Rows are points. The points of each table are mixes of a few directions, plus a little noise. How many directions does each table use, and how many do they share? Where both have some left over, give the other angles between the two spaces (their principal angles), to ten degrees, smallest first.
(in the rows, 128 means zero)

First (5 x 2)
[[ 68 173]
 [164 101]
 [146 114]
 [152 110]
 [110 143]]
Second (5 x 2)
[[132 134]
 [ 85  72]
 [116 112]
 [141 145]
 [165 177]]
Directions: first 1, second 1, shared 0; angles 90

First (7 x 4)
[[154  49 135 109]
 [114 169 125 138]
 [104 200 122 145]
 [143  83 132 117]
 [131 120 129 126]
 [146  75 133 116]
 [105 200 122 145]]
Second (8 x 4)
[[110 184 123 141]
 [115 170 125 138]
 [113 175 124 139]
 [114 170 124 138]
 [132 115 129 125]
 [168   8 138 100]
 [127 131 128 129]
 [146  72 132 115]]
Directions: first 1, second 1, shared 1

First (7 x 9)
[[ 91 144 156  73  78 234  53 169  98]
 [133 175 106 154 132  93 154  95 158]
 [129 122 106  97 120 126 108 112 135]
 [104  67 130 158 128 168 161 155 112]
 [157 145 104 153 133 127 148 141  88]
 [139 136 158 135 153  78 137 117 152]
 [142 109 135 126 153  72 139 107 152]]
Second (8 x 9)
[[105 187 180 179 142  96 140 115 171]
 [118 151 127 139 121 133 117 119 136]
 [128 104 179  45 116 191 119 204  87]
 [103 144  53 108 101 155 156 117 135]
 [117 131 178 108 147 116 159 165 134]
 [160 100 106 174 145  86 111  85 129]
 [155 115 114 169 126 128 133  98 138]
 [138  92  87 100 128 120  89 121  94]]
Directions: first 5, second 5, shared 3; angles 50, 80

First (9 x 12)
[[137 140 142 137 150 154 116 120 121 140 132 146]
 [174 117 157 140  90  94 103 141 107 111 141 132]
 [102 123 105 113 129 122 150 128 143 126 117 112]
 [137 129 159 164  96 116  95 132 115 116 164 133]
 [165 110 129 110  98  87 132 142 118 112 115 120]
 [115 140 130 136 152 156 125 120 130 141 133 138]
 [168 132 166 151 121 130  94 130 106 127 147 150]
 [145 115 110  94 126 108 150 135 130 124  99 118]
 [  7 146  56 106 190 185 188 105 183 156 106 102]]
Second (9 x 12)
[[ 88 146 136 104 151  75 137 103  98 145  88 105]
 [ 83 147 122 118 186  94 124 127 122 136  93  92]
 [ 97 121 141  65 112 129 142 131 161  53 129 155]
 [ 89 117 149  86 114 119 142 125 141  87 128 153]
 [197 112 124 162  73 168 122 134 124 150 156 143]
 [111 129 131 169 157 125 127 126 119 150 159 147]
 [154 147 108 148 148 128 121 125 124 132 137 122]
 [127 111 129 147 129 145 119 146 130 157 119 105]
 [204 120 112 155  82 171 117 137 131 141 146 130]]
Directions: first 3, second 5, shared 0; angles 40, 50, 70

First (9 x 18)
[[107 180 119 141 104  88 131 121 169 176 148 120 121  84 177 115  85 152]
 [ 85 127 113 187  81  98  55 102 203 204 149  71 151  80 164  56  77 188]
 [139 157 104 132 112 114  95 100 154 135  92 115 135 148 156 132 107 111]
 [116  57 163 115 174 175 167 180  69  91 164 140 118 130  63 133 188 143]
 [188 116 123  97 149 134 135 124  79  93 136 149 136 161 116 143 165  89]
 [ 92 136 129 115 158 153 146 159 124 104  87 124 103 151 119 170 140 122]
 [152 174 103 129 107  86 105 101 153 161 139 119 137 114 180 114 100 123]
 [140 115 134 108 153 148 147 144  96  96 119 140 120 152 107 153 157 109]
 [133  93 162 129 113 154 174 119 106  92 119 174 131 132  68 137 134 114]]
Second (10 x 18)
[[150 145 153 108 101 130 213 114  99  84 119 201 106 124  93 162 116  86]
 [125 140  72  99 178 138  75 167  96 103 115  53  80 171 163 147 167 106]
 [123 160 130 124 103 107 169 128 127 133 152 148 101  94 140 131 105 126]
 [ 71  99 121 147 143 168  88 148 144 114  73  83 116 158 107 136 135 141]
 [122 177 134 125  84  99 190 115 133 128 143 167  94  88 139 138  86 115]
 [162 161 126 129  92 113 129  75 153 123  78 163 151 150 136 144  97  93]
 [ 98  73 189 150 118 153 182 141 125 130 154 173 146  90  63 114 130 166]
 [143 109  96 120 176 137  54 147 118 134 129  67 141 165 155 119 169 132]
 [132  88 131 130 166 135  95 156 116 150 173  98 152 120 130 100 165 163]
 [158 130 130 150 115 100  82  92 170 183 140 127 194 116 159  91 112 153]]
Directions: first 5, second 5, shared 4; angles 40

First (10 x 32)
[[113 159 130 130 119 117 113 142 106 136 130 146 144 146 146 119 136 129
  129 128 137 133 147 116 159 151 130 127 139 159 130 127]
 [123 114 103 140 184 114 131 179 131 111 127 123 102 110 121 136 151 113
  112 137 112  81 103 104 143  95  66 145 132 156 110 127]
 [130 104 108 136 178 119 136 166 142 110 128 115 101 105 117 138 144 112
  115 133 110  85 100 111 130  91  78 142 125 139 111 129]
 [126 111 114 144 158 142 153 115 114 114 113 141  91 123 103 142 133 147
  121 151 123 126  97 140  96  90  82 147 139 121 132 119]
 [126 122 116 130 172  99 118 186 152 112 142 107 121 101 140 123 152  92
  117 114 111  67 117  90 168 105  93 135 114 160 102 141]
 [115 144 120 136 119 143 131 119  87 139 111 161 127 157 121 135 125 158
  126 153 139 162 133 142 117 146 116 132 158 139 144 110]
 [129 154 188 117  78 115 127  50 163 117 160 109 145 106 159  92 120 113
  154  78 142 127 148 131 144 116 202 118  75  99 132 165]
 [103 175 133 135 105 127 115 121  79 141 121 169 145 164 145 119 133 150
  132 140 147 159 154 127 152 161 132 130 153 162 143 119]
 [178  63 122  95  96 153 128 129 187 152 126  73 152 117 104 148  85 114
  132 116 113 152 131 158  73 162 193  93 112  53 127 122]
 [136 134 147 116  71 152 130  75 120 150 121 136 150 151 125 127 100 153
  142 128 144 186 150 162  98 165 187 110 132  91 151 121]]
Second (11 x 32)
[[118 142 133 121 115 133 129 136 123 124 126 140 133 142 152 134 147 128
  121 131 119 139 131 125 134 119 140 126 105 120 129 127]
 [ 89 118  92 136 127 157 141 142  99 127 136 147 116 153 163 147 136 121
  142 137 131 138 147 119 130 118 121 130 125 153 140 113]
 [181 127 169 120 144  88 107 113 183 140 124  85 131  87  76 102 116 133
  118 115 135 104 107 143 118 146 138 127 141 102 111 137]
 [151 126 147 126 144 108 115 123 164 141 129 100 120 107 104 115 128 129
  126 123 138 113 120 138 119 136 135 131 136 120 120 123]
 [104 153 139 150 166 120 126 109 129 147 128 133  76 134 126 119 163 153
  136 149 165 124 129 143 114 112 110 157 150 159 138  91]
 [ 70 116  71 123  88 184 154 164  66 106 135 176 149 180 206 169 134 106
  136 134  99 161 157 101 147 112 134 112  90 142 143 131]
 [118 150 128 122  86 142 143 122  74  96 115 179 165 151 149 137 123 135
  113 130  97 157 123 115 150 118 122 118 106 115 132 159]
 [ 84 125 100 134 133 155 136 149 114 135 138 139 106 157 175 148 155 120
  141 140 136 137 149 122 126 113 133 133 114 151 140 100]
 [183 170 208 118 144  70  99 100 191 141 114  96 122  92  81  92 152 153
  101 124 138 112  96 153 119 131 146 138 126  90 110 130]
 [154 141 165 119 141 100 109 125 176 143 126  98 119 110 113 113 147 133
  118 125 136 116 118 141 120 130 148 131 120 109 118 119]
 [156  38  55 139 119 151 149 123  89 109 139 115 171  95  64 132   7  98
  156 101 115 106 131 107 132 174  80 104 193 148 125 176]]
Directions: first 4, second 4, shared 1; angles 60, 70, 80

First (8 x 32)
[[211 169 153  79 113 157 146  40 228 166 109  60 118   7 130 147 125 129
  172 121 144 183 141 219  71 111 179 127 198  92 102  31]
 [142 125 145 138 122 134 129 139  91 131 139 133 121 122 129 125 119 108
  125 134 123 113 147 111 124 105 104 145 111 129 139 143]
 [122  96 134 128 126 116 117 159  70  90 111 152 128 151 142 126 118 120
  121 149 110 139 118 127 157 138 102 162  66 126 159 137]
 [ 84 125  97 136 138 113 128 144 134 117 131 142 135 172 127 127 141 150
  117 119 134 124 109 121 145 161 140 104 136 142 118 146]
 [121 111 160 126 123 111 120 150 130 121 107 147 152 141 119 111 120 129
  125 129 127 128 113  75 146  99  94 140 106 126 166 140]
 [125 148 129 158 136 130 156 159  91 118 114 160 137 143 138 139 129 127
  133 128 118  98 114 118 145 127 103 126 128 139 127 140]
 [117 123 103 137 152 148  94 107 148 136 145 121 121 155 117 128 133 128
  112 130 110  97 131 120 131 135 154 109 120 131 100 142]
 [101 127 104 121 114 115 133 124 132 143 169 109 111 133 122 122 138 134
  119 114 158 141 151 133 106 147 149 111 159 139 112 144]]
Second (11 x 32)
[[172  90 151 130 118 138  79 158 143 187 139 116 102 105 138 103 139 126
  111 112 135 104 135 110 100 101 150 121 107  90 151 128]
 [169  93 150 130 119 137  83 156 142 183 139 117 104 106 137 105 138 126
  111 113 134 106 135 112 102 103 149 122 109  93 149 128]
 [141 117 134 129 125 131 115 137 132 144 131 125 121 121 131 121 131 127
  123 124 130 122 130 123 120 121 134 126 122 118 134 128]
 [176  87 153 130 117 139  76 160 143 191 140 115 100 103 139 102 140 126
  109 111 136 102 135 109  98  99 152 121 106  88 152 128]
 [ 47 197  86 125 147 110 217  74 102  21 107 150 176 171 110 173 107 132
  160 157 114 172 115 161 179 177  88 140 165 197  87 127]
 [150 109 139 129 123 133 104 143 135 157 133 122 115 116 133 116 133 127
  119 120 131 117 131 119 114 115 139 125 118 110 139 128]
 [ 94 158 110 126 136 120 166 105 117  83 119 137 148 146 121 147 119 130
  142 140 122 147 122 142 150 149 111 133 143 157 111 128]
 [ 48 197  86 125 146 110 216  74 102  22 107 150 175 171 110 172 108 132
  160 156 115 172 115 160 178 177  88 140 165 196  88 127]
 [133 124 131 129 127 129 123 132 130 135 130 127 125 125 129 126 129 128
  126 126 129 125 128 126 125 125 130 128 126 124 131 128]
 [113 141 120 128 131 124 145 117 123 107 124 132 137 136 125 137 124 129
  135 134 125 136 125 134 138 137 120 130 135 141 120 128]
 [168  95 148 130 119 137  85 155 141 180 138 117 105 107 137 106 138 126
  113 114 134 107 134 112 103 104 147 122 110  95 148 128]]
Directions: first 6, second 1, shared 0; angles 50
